Each row is a point. Examples show where two turns around zero, p and q, send a point. Where does a point land after both, in the order given? Backwards means that the second turn is done in reverse. Each puzzle has new turns, and all numbers are rounded.

Turn p:
[ 28  19 -28] -> [ 34  27 -10]
[ 37 -11  32] -> [ 19 -10  46]
[-30  19  10] -> [-34  13  -5]
[-11  19 -55] -> [ 13  24 -52]
[-24 -46  41] -> [-31 -54  22]
Turn q:
[-63  18   5] -> [-60  19 -19]
[20  3 29] -> [15 17 27]
[ 38 -27 -13] -> [ 36 -31  11]
[-50  -3  -7] -> [-48  -5 -15]
[ 55   9 -14] -> [57 -1 -4]
Where do these land?
p, then q: [ 16 -27 -13] -> [ 23 -22  13]
q, then p: [ -5 -32 -27] -> [  8 -40 -10]
p, then q: [ 73 -16 -24] -> [73  5 29]
q, then p backwards: [-40  26  18] -> [-32  39   8]
q, then p: [-35  26  -1] -> [-20  20 -33]
q, then p: [-10  23  47] -> [-34  38  17]

Turn p:
[  1  -9  26 -24  -2  -9] -> [ 14 -16  26 -14  -7  -8]
[ 45  30 -15  -9 -12 -65] -> [ 43  28 -13  10   5 -68]
[-35  20  -9  19  27   2] -> [-43  20  -2 -12  19   2]
[ 30   3  32 -27 -24 -10] -> [ 47  -3  29   1 -14  -9]
[-39   5  16  14  -6  10] -> [-35  10  22  -2 -13  14]
[ -5 -25   1  -2 -22  47] -> [  1 -19  -4   6 -25  48]
[ 13  -7 -20  39  30  -1] -> [-18  -4 -24  27  37  -2]
[-14   9 -21  -3  14  34] -> [-13   8 -20 -18   8  32]
[  4 -26  -9  -6  -5  -9] -> [  3 -24 -11   3 -10  -9]
Turn q:
[-24 -18  15  34  17  13] -> [-22 -11  11  43   7  11]
[ 24  76  -3 -28  19  18] -> [ 16  77  -7 -31  -1  24]
[  8 -27  16 -12  -5 -18] -> [  9 -27  23 -11   4 -10]
[ -9   4  24  -6   3 -14] -> [ -6   6  27  -2   0 -11]
[ 28  13  -7 -14  26   0] -> [ 19  17  -2 -18  25  17]
[-19  -8 -19  -9   0  -2] -> [-22  -9 -14 -10   3  -5]
[-28 -28 -20  22  13 -11] -> [-28 -25 -14  22  22 -12]
[ 26  -8  22 -23 -59  25] -> [ 33 -19   9 -21 -62   9]
[ -5  -5 -28  36 -14 -12] -> [  2 -10 -33  27   3 -24]
Where do these land?
p, then q backwards: [ 44  21  -2  26 -25  12] -> [28 26  7 46  7 14]
p, then q: [ -3  13  -8 -30 -19  -4] -> [ 18   5  -5 -28 -16  -9]
q, then p: [  6  30  33  33  26 -37] -> [ -3  31  34  20  46 -24]
p, then q: [  2  -6 -40  -4 -11  19] -> [ -2  -6 -44 -10  -8   6]
p, then q: [-19  18  -8 -26 -16  29] -> [  1  12 -10 -28 -35  17]
p, then q: [-13 -36  17 -11  40 -10] -> [-25 -38  29  -9  23   6]
p, then q backwards: [-17 -39   7  11   5  -9] -> [-27 -36   3   4  -8  -1]

Turn p:
[ 11 -44  41  26 -20 -28 -39 -27] -> [ -9 -61   4  29 -19 -34 -23  33]
[-29  -6 -12  39 -16  17  33  27] -> [-38  36  27   1 -18  14  21  21]
[15 34 28 14 16 16 25 16] -> [ 26  21  42   2  10  24 -12   2]
[-44 -29  14  15  -4   4  36 -39] -> [-45 -14  41  12 -17 -22  20 -29]
[ 39  36  39 -19  -2 -37 -15  -1] -> [ 68 -23   9 -16   9 -15 -18  13]
[  2 -35  38 -34  26 -28 -19 -14] -> [ -3 -54   0  -6  41 -29 -18  -6]
[-28  31 -37  25  21  30 -17 -28] -> [ -9  50 -17  32 -21  -7 -17 -38]
[ 33  33 -26 -15 -51  13 -35  40] -> [ 34  16 -48 -35 -34  35 -12  35]
[-33  13 -18  -5  28 -12  35  48] -> [-16  51  15 -27  40  -4  24   7]
[  1 -35 -33 -32   5  48   3 -40] -> [-33 -24 -33  13  -4  32  10 -56]
[ 34   1 -32 -12  -2 -24  -8  19] -> [ 26   1 -37  -2  14   6  23  22]
Turn q:
[ 15  10  -8 -32 -32   4  49  -9] -> [-12  15  -9 -40 -38 -11  31 -21]
[ 17  49   1  -9 -23 -13  24  41] -> [ -7  38  -4   3 -50 -15  21  33]
[ 11 -26 -33  43 -34  35  -2 -35] -> [ -5 -27 -34   0 -10  61  -7 -39]
[-19  60 -49 -14 -13 -38  16  10] -> [-36  55 -40  -3 -27 -33 -24  13]
[-10 -37  24  24  37 -16  -9   3] -> [ 23 -29   3  29  43 -13   7   3]
[-44  17  44 -14  14 -31 -26  22] -> [-29  -2  38  25  24 -41  -6  38]
[ -1 -44 -11  -2  11  22 -24   5] -> [ 19 -27  -2 -19  31  25 -11   9]
[ 56 -37  -7  11 -14  25 -16 -44] -> [ 41 -40   2 -14 -22  38 -16 -45]
[-26   7  39  -7  55  12 -12   7] -> [  8  18  46  19  50 -12   6   9]
Where do these land?
p, then q: [ 24   6 -24   8  25 -15 -27  36] -> [ 30  40 -22  10   3  10 -15  26]
q, then p backwards: [-16  21  21  66 -13  30  23 -12] -> [ 18 -28 -40  28  17  41  34 -24]
q, then p backwards: [ 24   2 -17  -6  11 -37  27  29] -> [  3  22 -28   5 -16 -42 -24  -1]
p, then q: [ 21 -27  41 -21  76 -35 -35  15] -> [ 70  -7  -2  30  63 -23 -34  17]
p, then q: [-15  10  13 -13 -30  53  17  -8] -> [-36 -14  38 -27  -8  25  -2 -18]
q, then p backwards: [-54   8  14   7 -31  13   1  -7] -> [-28 -51  -4   7   6  23  17  10]
q, then p: [ 33  25 -40 -28  30 -42  -7  -8] -> [ 58  -4 -48  -4 -11 -26  -3  18]
p, then q: [ -3   0  30  23 -52  16  -4 -16] -> [-28 -46  13 -10 -26  16  11  21]
p, then q: [-15 -44 -38 -36 -16  16   5 -31] -> [-35  -8 -38 -34  30   3   4 -40]

Turn p:
[-11  -6   2  13   2  -6  33 -15   2] -> [  2 -12 -14  20  -1 -20  10 -19  10]
[-11  -1 -13   8  14  12   0 -12  11] -> [-15  -1 -11   3  -4   5   5   2  24]
[  8   3  -6 -23   9   7   1 -14   8] -> [ -9  -9   4 -20   4  12   1 -15   9]
[-19  27  21 -21  -7   9 -15  33 -21] -> [-18  29  22  -9  -2   0  18   9 -41]
[ -5 -16  -1   4  24 -16  16  -1   8] -> [ -5 -27  -1   3   1 -21   3   5  13]
[ 36  -7   3   5 -15  20 -26   7 -22] -> [ 17   3   3   5  10  42 -17  13 -22]
[ -7   8   5   8  14 -19  -2 -32  14] -> [ -9   3   3   3  19 -18 -12 -11  31]
[ -4   4  19 -13 -13  12 -15  16  10] -> [  4  16  27  -5 -11  10   9   3  -8]
[-13 -19 -17  10 -11 -23  12  -7  -5] -> [  4  -9 -19   9 -17 -24 -19  -4   2]
[ 27   7 -11   8 -18   4  -4  25  -6] -> [ 28   7 -13 -10   2  15   2  16 -19]
Turn q:
[ -4  -6 -10 -13   9  -9  -2 -27 -13] -> [ -2   1   1  -7  17 -18   5 -24 -11]
[ 13  24  -3  -3 -10   1  -8  14 -10] -> [  1  11 -12 -14 -23  -5  -8  11  -5]
[ -2   6  12 -14   2  11 -10   1  27] -> [-2 16 28 -5 -3  9  7  9  9]
[ -2  -9   9   9  -6 -14  -6 -16  -6] -> [ 11 -15   6   4  -3  -6  -1 -19   0]
[ -4  -7 -12 -13 -10   0 -13  14   6] -> [-13  -4   5 -21   1  10  -8   4   4]
[ -6  -9  10 -30  -8  31 -15   5 -10] -> [-20   1  18 -17  -6  16  16   6 -30]
[-10   5  -6  13  18 -12 -14   4  -9] -> [ -1  -4   3   8   5 -16 -26   2  -5]
[-7  8 -7 20 -4 13  2 -9 21] -> [-11  13   3  21  -7   8  -3  -9  19]
[ 33   5 -12  17   9  -5 -10  12  -9] -> [ 21  12 -22  -3  -4   8 -28   2  -8]
[-10 -15  19  15  -1 -16  76   3   3] -> [ 15 -30 -30  35  20  -7  46  18  28]
Where do these land?
p, then q: [-10 -19  11 -25 -15   7  -3   1  27] -> [ 11  -7  15  -6 -25  11  30 -10   6]
q, then p: [ -9  28   9   6   0 -17  17  12 -13] -> [ 24  -1  -9 -11 -12 -24 -11  15  -6]
p, then q: [ 17   1   5  -3   6  18 -21 -31 -15] -> [-17  18  25  23   2   8  -8  -3 -20]
p, then q: [ -8   8  -1   9  18 -15  18  13  23] -> [15 -8 -8 -9 19 -5  7 12 27]
p, then q backwards: [  8   9  -1  16  -8  14   9 -11 -10] -> [ 14 -10  -8  13   6  10  15  -9   0]
q, then p: [ 27 -18  -6 -29  -6  17  -9  -3  -3] -> [-22  -7  -3 -11   8  22  14 -24 -19]
q, then p: [-12   8 -14   0 -10 -11  -6  -2  14] -> [-2  9 14 -8 -9 -9 -3 -5 17]
q, then p: [ 19  22  19  23 -19 -20   0   6  -6] -> [ 42   7  -7 -11  -9  11 -20  -2  -2]
q, then p: [-13 -16  -5   5  12 -20  18   7  -3] -> [ -3 -25   0  -1  -2  -7  -4  21  15]
q, then p: [-19 -22 -17  -2  22  28 -22   9 -15] -> [-45   6   7  24   1   5  -3  17 -14]

Turn p:
[ 27   2 -28   7  11   0   9  -8  14   9 -10] -> [ 10   6 -14   4  27  -3   7   3  33  -3   3]
[ 14   2 -10   3  -6 -19 -12   5 -28  -5  20] -> [ 27 -21 -15 -11  -4 -14  -5  -1 -12 -13  -5]
[  4   5   1  -5  -7 -12  -5  14  17  12  14] -> [  6  -8  -2  -8 -19  -2  -2  -3  16   8  16]
[  9   1   7  14  -8   6 -11  -6  19 -11   8] -> [ -1  -5   4  16  -4   4 -11 -23  11  -6   4]
[ 26  -2   7 -16 -15 -20 -10 -10  11   6  11] -> [ 11 -11   4 -21 -16  -2   3 -16  26 -12  -6]
[ 16  -5  17  14  41 -17  -3  -5  -2   7 -30] -> [ -3   4  18 -20  39  -2 -31   8  11  12 -12]
[ -4  10 -26  11  -9 -18 -19  -9 -31  10   2] -> [ 20 -18 -22   0   3 -28   8   1 -12  10 -22]
[ 16  -4  16   3 -16   5  17  13   8   8 -21] -> [ 2 12 25  9 -9  1 -5 20 20 -9 -1]
[-61 -34 -20  14 -12  -7  21  -6  -2  -4  11] -> [-49 -35 -20  21  -7   5  22  24 -25   6  -1]
[ -2  10   4   4  26 -21  21  -9  -1 -10 -32] -> [-23  14  10 -15  32 -24 -10  13   3  -3  -2]
[ 11   4  24 -55  -8  31 -15   8   3  -4 -15] -> [  8  51  11 -21 -31  28   4 -11  -2  -5 -12]
[-15   2  -1  -3  -5  13 -11  17  -1 -13   8] -> [ -1   7 -12  10 -17   7  -8  -4 -18   2   7]
[  6  -2 -15  -4  -5  43  17   0  -3  -2  17] -> [ 14  13  -6  24   4  24  26   0  -9 -13  14]
[-48  11  24  13  12  14   0  -5  -4  -3  18] -> [-23  -8  17  11  -1   3   3 -14 -43  25  16]
Turn q:
[  5  -2 -13 -37 -13   3   0 -21  -7  -5  -1] -> [ -8  -1  -7 -23 -24  15  -2 -13  -3 -25  -6]
[-3  7 -3  4  0 10  5  9 -8 23  9] -> [11  3  7 14 -7 15  9 -1 -8 11  7]
[ 19   3 -11  18   5  -4  18   3  25   4   3] -> [ 29 -14  -7  -2  22   4   5   8  11   2  -4]
[-14  -7  -4   8 -16 -14   7 -14  17   3  -3] -> [  4 -21 -17  -3   0 -11  -2 -16   8   3  13]
[  6  -8   7  -9   6   7   4  13 -35  -3 -25] -> [-16  14   4  12 -17   1  -1   4  -8   8 -37]
[-12  -7 -25  -4 -17 -11  10   8  -1  -8   7] -> [ -6 -27 -10   0 -11  -2  20   5  -3  -9   4]
[ -2  -8   1   1 -14  15   8  11  17 -12  11] -> [ -9 -22  15  -4  11   9   6  -1  13   0   4]
[ -6  30   9  12 -18   2 -43   5  22  -9  -5] -> [  4   6  24   1  -9 -24 -21  16  28  -8  33]
[ -7  33  18 -45 -16  -2  11 -13   4  -1   6] -> [ -4  24   8 -28 -22   7  22 -29  23 -14   9]
[ -9  -7 -11  14   8  18   4 -20  20 -16 -10] -> [ -8 -11 -17  11  21   9 -20  -3  17 -14   3]
[  6 -11  -5   7   3 -10   3   7 -68 -16   9] -> [-17   7   9  25 -11 -16  18   2 -48 -16 -32]
[  6 -11  20  14  -6  -9 -12   0  14  28   9] -> [ 18  -5  11  -8   6  -8 -14  -8 -10  29  16]
[ 10 -12  16  17  76  -6 -15  13  -2  12 -10] -> [  0  45 -19   6  39   0 -18  35 -21  34 -11]
Where do these land?
p, then q backwards: [  7  13 -16  10  -1   6  11  16 -37 -18   9] -> [ 13   7 -24  24  13 -21 -12 -14 -13   2  16]
q, then p backwards: [-22 -29  15 -24   5   8  -9 -29   3  15 -23] -> [-21  -5   4 -12  18  -7 -39   9  29 -22  -1]
p, then q: [  4  19  -7  -8   3   6 -23   9  -8 -12   3] -> [ 19   6  -2  -2 -16  -4  -5   2  -9 -24  -1]
q, then p: [ 15  -9  23  16  -6 -22  -2  16   1  28  20] -> [ 29 -15  26 -30   7   2   9  13   6   4  -7]
p, then q: [-17  13 -11  24  -3 -20  12  -5   7  16   8] -> [  5 -15 -17  -6  11  -8  11  -3 -22  26   8]
p, then q: [  2  11 -23 -32  -8  24  17   4  13  -4  -6] -> [ 17  -3   1  11   4  10  33  -2  25 -23   7]
p, then q: [-10 -13  27 -11  24 -11   9  -4   4 -16   2] -> [-37  20   6  -4  -8   9   0  -7  -4  -1  12]
q, then p: [ -4  -3  28  -7  16  14 -10 -10 -18  -1 -23] -> [ -3  12   4   7  -3 -25  -1 -18  -7  31 -12]
q, then p: [ 18   4 -16 -29 -10  26  -9 -11  -5 -25  29] -> [-17  27   7   2 -12  19  -9 -14 -35 -30   1]
q, then p: [ 19  14   6  26  -9 -35  12  -4   9   9   1] -> [ 14 -13   2 -27  18 -11  -5   5  31 -19  -2]
p, then q backwards: [ 4 14 13 37  1  3  2 13  6  9 16] -> [ -6   1   5  35 -19  10 -14   2   9  16   9]
p, then q: [-19  -7 -11 -40 -17  14  -7   1   5 -18  -8] -> [ -3 -10  -3  22 -28   6  17 -10  25 -25   3]
p, then q: [ 14  -2  -1  47 -14 -11   3  13   8   1   2] -> [  4 -20   6  -5  26 -24 -21  17 -14  16   9]
q, then p backwards: [-11 -24 -29  -9  20  -4  -8  -8  11  17 -29] -> [-15 -25 -27  -4   9  -8 -25  32   3  -5   0]
